Each row of a before or after table is a point. One or more steps were done to the points. Then noise was added and the rows were shuffled. The steps act on columns, c1 being the first. Write out the steps. A step turns or swaps two columns, mirrors them in a line or flattens them onto one, adds a multiple of one to another, or multiplies or shifts one. Angles are multiples of 10 degrees, from the lower column toward the higher: turns from -170 to 170, lines from 10 to 170 but not 90. Use the fewest steps. Two steps may share a column if one is a turn and the other turns, adds or multiplies; they go together, in the order done. Otherwise the lowest column goes first.

Before:
[[ 3.9  4.1 -0.2]
 [-6.2 -1.7  2.2]
 [-1.1  1.4  3.1]
 [ 7.2  1.2  0.0]
 [ 5.4 -3.6  4.6]
 [ 6.4 -1.6 -4.5]
 [-3.0  0.6 -1.9]
 [ 0.7 -4.6  0.7]]
After:
[[10.3 -4.5  2.5]
 [-4.8 -0.7  1.6]
 [11.4  0.9  0.8]
 [-9.8  0.2 -2.5]
 [ 6.1  2.5  2.5]
 [ 8.8  0.4 -5.8]
 [ 0.8 -3.0 -3.3]
 [-1.8  3.2 -1.3]]
Steps: multiply c1 by 1.6; mirror c2 and c3 in the line at 20 degrees

Before, 9 rows:
[[ 7.9 -1.8 -6.6 -7.4]
 [ 3.8 -5.9 -4.8  1.0]
 [ 0.6  1.9 -1.7 -1.0]
 [ 3.5  6.2 -5.3 -0.6]
 [-2.3  0.6  2.8  2.4]
 [ 8.2  3.1 -5.3  2.8]
 [ 0.9 -1.7  4.2 -3.6]
 [-0.6  1.6  3.1  2.6]
 [ 7.5 -2.1  3.3  4.8]]
After:
[[ 7.7  7.5  5.1 -1.0]
 [ 3.2  0.5 -0.5  6.1]
 [ 8.3 -3.3  6.7  3.1]
 [ 0.7  3.7  4.8 -1.8]
 [-2.3 -2.9 -0.8  0.9]
 [-0.6 -2.9  2.7  2.0]
 [ 3.8 -1.6  0.2 -6.0]
 [ 0.4  1.0 -0.9  1.8]
 [ 7.1 -4.4 14.5 -3.0]]
Steps: add 1.5 times c1 to c3; turn c2 and c4 by 90 degrees

Before, 13 rows:
[[ 2.4  2.1 -0.8  6.2 -5.0 -3.9 -0.4  4.0]
 [-3.9 -1.2  2.7 -4.8  5.3  1.0  3.1 -6.7]
 [ 1.3  2.1 -0.1  5.9 -6.4 -4.3  7.8 -6.4]
 [ 0.5  0.1 -6.0  1.5  6.9  0.2 -4.3 -9.6]
 [ 0.0 -0.9  5.8  3.2  2.7 -5.9  1.3 -3.9]
 [ 3.2 -2.1 -2.6  1.8 -1.2  3.1  2.5  2.2]
 [-8.4 -0.1 -0.2  5.8  3.3  2.4  2.2 -2.0]
 [-7.8  6.7 -2.4  5.2 -1.4 -2.9  4.4 -5.1]
 [-0.5 -1.8 -0.6  5.6  3.0  1.5  0.8 -1.7]
 [-0.1 -8.4 -2.3  7.5 -6.5 -0.5  2.9  2.9]
 [ 2.4  3.3  0.7  3.9 -0.9  8.1 -4.1 -5.3]
 [-2.8 -4.4 -5.5  4.3  0.7 -0.5 -4.0 -4.1]
 [ 7.2 -6.4 -2.3  5.4 -1.1  0.6  2.1 -8.1]]
After:
[[  0.0  -1.7  -1.6   4.0   5.0   0.9   0.9   3.4]
 [ -4.7  -4.2   1.3   5.0   1.1   5.4  -1.6   0.7]
 [  1.5   2.1   4.0  -0.2  -8.3  -0.1  -1.8   8.1]
 [ -0.6   3.2  -8.3   6.8  -1.5   0.5  -4.7   1.7]
 [ -2.7   0.3   1.0   9.3  10.9   5.9  -3.6  -3.6]
 [  5.9   2.1   4.2   8.9 -10.5  -0.7   5.4   2.3]
 [  0.9  -0.8   4.6   4.8   4.2  -6.7   0.9   0.3]
 [  4.1  -2.1  -2.9  -1.2  -2.0   3.2  -0.1   2.1]
 [  7.0  -6.0  -0.2   8.6  -1.4   2.5  -3.1  -0.9]
 [ -5.1   0.1  -2.3   4.4   5.0   0.7   7.3   4.0]
 [ -0.9  -1.0  -1.4   3.3   8.4  -2.4   4.8  -7.8]
 [ -3.1   7.0   3.2   7.8  -2.1   1.9   8.5   3.6]
 [  2.0  -8.1   0.7   0.0 -10.5   2.4   2.5   5.5]]
Steps: turn c1 and c7 by -40 degrees; add 0.3 times c2 to c4; turn c4 and c8 by 60 degrees; mirror c3 and c6 in the line at 130 degrees; multiply c5 by 1.6
